Each row is a point. The window is the flat piece filled in between its corners: a triangle in 3 columns, a solid with four corners in 4, and so on. A path goes straight from each point to the next, and from the last back to the first. After which points does the path pass through the window?
(in the rows, 128 means zero)

Window (3 x 3):
[[125 116 147]
 [135 137 164]
 [150 149  66]]
Path:
(1): [123 172  77]
(2): [176 109  90]
(3): [138 116 150]
(4): [ 87 128 117]
(5): [110 170  75]
(6): [164 126  83]
(7): [204 165 120]
(8): [102 130 147]
(9): [124 142 157]
(10): [166 120 166]
(11): [202 152  82]
(12): [116 141  81]
(13): [127 166 141]
(14): [143 116 164]
(15): [167 110 152]
(16): [124 144 148]
Through the window after points: 1, 3, 9, 11, 13, 15

Window (4 x 4):
[[122 198 135 157]
 [147  95 111  84]
 [102 159 133 109]
 [134 104 131 205]]
Path:
(1): [160 126 149 141]
(2): [118 118  75  92]
(3): [102 204 105 159]
(4): [120 174 158 150]
(5): [118 117 156 150]
(6): [136 147  70 205]
(7): [119 134 105 141]
(8): [115 139 159 138]
(9): [143 122 158 147]
(10): [116 122  80 155]
(11): [116 145 111 151]
(12): [114 168 168 188]
Through the window after points: 5, 7, 9

Window (6 x 6):
[[185 197  88 110 152 211]
 [143 151 135  59 109 155]
 [144 141 111 143 103 129]
 [120  95  98  75 170 136]
 [124  92 130 182 143 158]
 [160 102 130 171 190 129]]
Path:
(1): [150 179 117 110 151 152]
(2): [105 177 146 152 138 139]
(3): [199  92 105 146 142 175]
(4): [173  92 128 127 126 111]
(5): [ 75 141 147  82 127 158]
(6): [133 188 106 132 152 162]
(7): [208 147  92 109 130 201]
(8): [178 106  75 144 121 154]
(9): [103 178 160 132 102 110]
(10): [131 162 128 147 127 145]
(11): [166 105  88 126  93 122]
(12): [136  92 130 137 117 141]
(13): [128 158 113 159 147 122]
(14): [130 144 119 146 125 134]
(15): [176  95 102 113 127 140]
(16): [163  74  88  92 138 148]
Through the window after points: 6, 8, 10, 14

Window (9 x 9):
[[134 119  97 146  87 133 156  91  99]
 [167  98 130 105 146 187 172 129 139]
 [134 134 119 111  87  94 187 187 142]
 [127 155  87  92 179 114 143 142 144]
 [ 66 108 161 188  95 100 101 118 132]
 [ 89  96  47 147  92 171 154 169  98]
 [138 158  99 111 103 117 168 198  77]
 [170 114 107 133 171 141 136 158 168]
 [159 123 178 119  54 163 104 131 138]]
Path:
(1): [149  88  75  79  96 121 129 194 133]
(2): [104 142 101 155 102 141 175 157 100]
(3): [153 129 143 139 127 159 152 142 156]
(4): [160  92 113  70 136 140 169 124 106]
(5): [108 101 107 137 100 120 127 154 116]
(6): [ 96 153 112 164  73 154 137 142 120]
(7): [130 186 111 125 122 169 165 126 169]
(8): [160  73 142 115 109  99 128 161  91]
Through the window after points: 1

Window (11 x 11):
[[108 150 132 163  87  94 103 140 111 144  82]
 [116 122 105 175 156 122 144 141 109  97 149]
 [129 131  84 135  83 174 181 131 103 113 106]
 [127 142 103  69 176 142 160 103  64 161 104]
 [146 135 168  79 161 214  92  76 103  42 231]
 [159 105 117 130 125  73 180 154 118 116 124]
 [126 127  91  94 155 151 112 186 166 142 122]
 [ 87 120 117 146  94 100 135 186 111 124 153]
 [116 106 141 127 144 131 208 159 106 109  74]
 [146  88 172 125 117 145 104 122 142 216 140]
 [ 87 122 141 115  94 119 141  65 146 203  86]]
Path:
(1): [128 171 154 106 155 174 147 129 124 107 146]
(2): [142 150 128 122 139 116 180 124  82 155 135]
(3): [ 93 100  72  85 157 185 111 117 107 108  84]
(4): [102  63 149 155 105  67  89 108  87 114  95]
(5): [127 157 100 112 135 146 187 145 129 173 106]
(6): [136 148 133 120 119 104 152 170 113 125 130]
(7): [131  87 104 138 135 130 136 134 113 129 120]
(8): [125  99 127 129 138 142 135 122 102  90 156]
Through the window after points: 2, 8
